Each point is reached from the start by the listed moves, each made once or not at all, plus a little noise. Is the number of moves made odd or even? Then give how often each move was made.

Moves:
(1): [-4.4  4.1 -0.3 -7.3  1.9 -0.7]
(2): [-5.2 -0.1 -1.8  2.0  0.8  3.4]
(3): [ 0.2  2.6 -6.4  3.2  1.7 -5.6]
Start: [-0.8  1.3  1.0  0.7 -0.4  1.7]
Points:
[-10.4   5.0  -1.3  -4.3   2.1   4.5] -> even (1, 1, 0)
[-10.3   8.0  -7.4  -1.1   3.9  -1.0] -> odd (1, 1, 1)
[-5.7  3.6 -7.2  6.2  2.3 -0.1] -> even (0, 1, 1)
[-0.3  4.0 -5.3  3.7  1.5 -3.8] -> odd (0, 0, 1)

Moves:
(1): [ 5.6 -7.3  8.6  1.7  2.5 -5.8  3.2 -0.6 -2.7 -6.4  8.6 -2.1 -0.2 -3.6]
(2): [ 2.8 -0.7  0.0  1.6  1.4  1.3  1.0  0.3 -0.7 -0.6 -1.2  4.6  0.7  0.0]
(3): [-3.1 -3.6 -1.9  0.6  2.9 -2.0 -1.5  0.0  0.5  1.3  2.8 -0.3 -0.1  3.7]
(4): [ 5.5  5.4 -0.9 -0.9  0.0  1.7  1.2 -5.2  1.0  0.7 -2.7  3.1  0.3  4.1]
(5): [-1.7  4.3  0.1  0.0  5.0  3.6  0.0  3.9  0.6  3.5  0.0  7.0  0.6  3.0]
(6): [ 0.1  0.1  0.9  3.9  2.6 -0.2 -4.3 -1.4  1.1  2.2  0.1 -4.3  5.0  1.9]
(7): [-1.6  5.5 -3.4 -2.6 -5.3 -0.1  3.8 -4.2  1.5  3.6 -0.6 -2.9  4.7 -2.8]
(8): [-3.7  0.4 -1.1  1.8 -2.0  0.4 -0.3 -2.7 -2.1 -4.4  0.0  2.7 -4.7  0.7]
(9): [ 0.9 -4.0  3.5  1.0 -5.0  3.4  2.8 -3.3  3.4 -3.7 -1.5 -5.5 -1.5 -2.4]
(10): [-3.4  5.1 -2.8 -6.4 -4.9 -0.8  2.5  2.1 -5.8  5.3  2.6  3.6  3.1  4.6]
(11): [-1.0  4.0 -1.6  0.9  1.2 -1.0  1.0 -2.0  1.8  0.3 -5.1 -2.5  3.5  1.5]
(12): [-0.5  0.8 -0.4  0.6 -0.8  4.0  3.4  2.1 -1.2  5.0 -3.4 -0.6 -1.5 -3.1]
Start: [-0.7 -3.3 -2.6  3.9 -0.4 -0.1 -2.5 -0.4  1.0 -1.9 -0.5  0.7 -3.7 -1.0]
Points:
[  2.7  -4.3   2.0   3.2  -4.1  -1.9   7.5  -3.0  -1.5   0.0   4.0  -4.6
  -0.8 -10.8] -> odd (1, 0, 0, 0, 0, 0, 1, 0, 0, 0, 0, 1)
[ 2.8 -9.3  4.9 13.2 13.0  1.0 -0.3  3.7 -2.0  3.3  6.2  4.9  0.5  1.0] -> even (1, 1, 1, 0, 1, 1, 0, 0, 0, 0, 0, 1)
[  1.2 -13.3   6.3   8.3   0.1  -2.0   6.0  -4.2   2.4  -5.7   0.4 -10.0
  -3.9  -4.9] -> odd (1, 0, 1, 0, 0, 0, 0, 0, 1, 0, 1, 1)
[ 4.6  0.4  6.9 12.4  3.3  5.8  4.9 -9.6  2.7 -4.3 -4.8 -1.9 -2.1  0.5] -> even (1, 0, 0, 1, 1, 1, 0, 1, 1, 0, 1, 1)
[ 1.1  0.9 -1.0  3.0  3.2  1.8  7.2 -0.2 -8.9  2.9  6.1 18.6 -5.6  8.9] -> even (1, 1, 1, 1, 1, 0, 0, 1, 0, 1, 0, 1)
[-7.2 -9.2 -1.4 11.7 -2.6  5.4 -2.0 -5.4  2.4 -1.7 -2.7 -7.0 -6.7 -0.3] -> odd (0, 0, 1, 0, 0, 1, 0, 1, 1, 0, 0, 1)
[ -0.4  -5.1   0.3   8.5   3.1  -9.1  -0.4  -8.5   3.2  -1.0   5.5 -11.4
   9.3  -0.6] -> odd (1, 0, 1, 0, 0, 1, 1, 0, 0, 0, 1, 0)
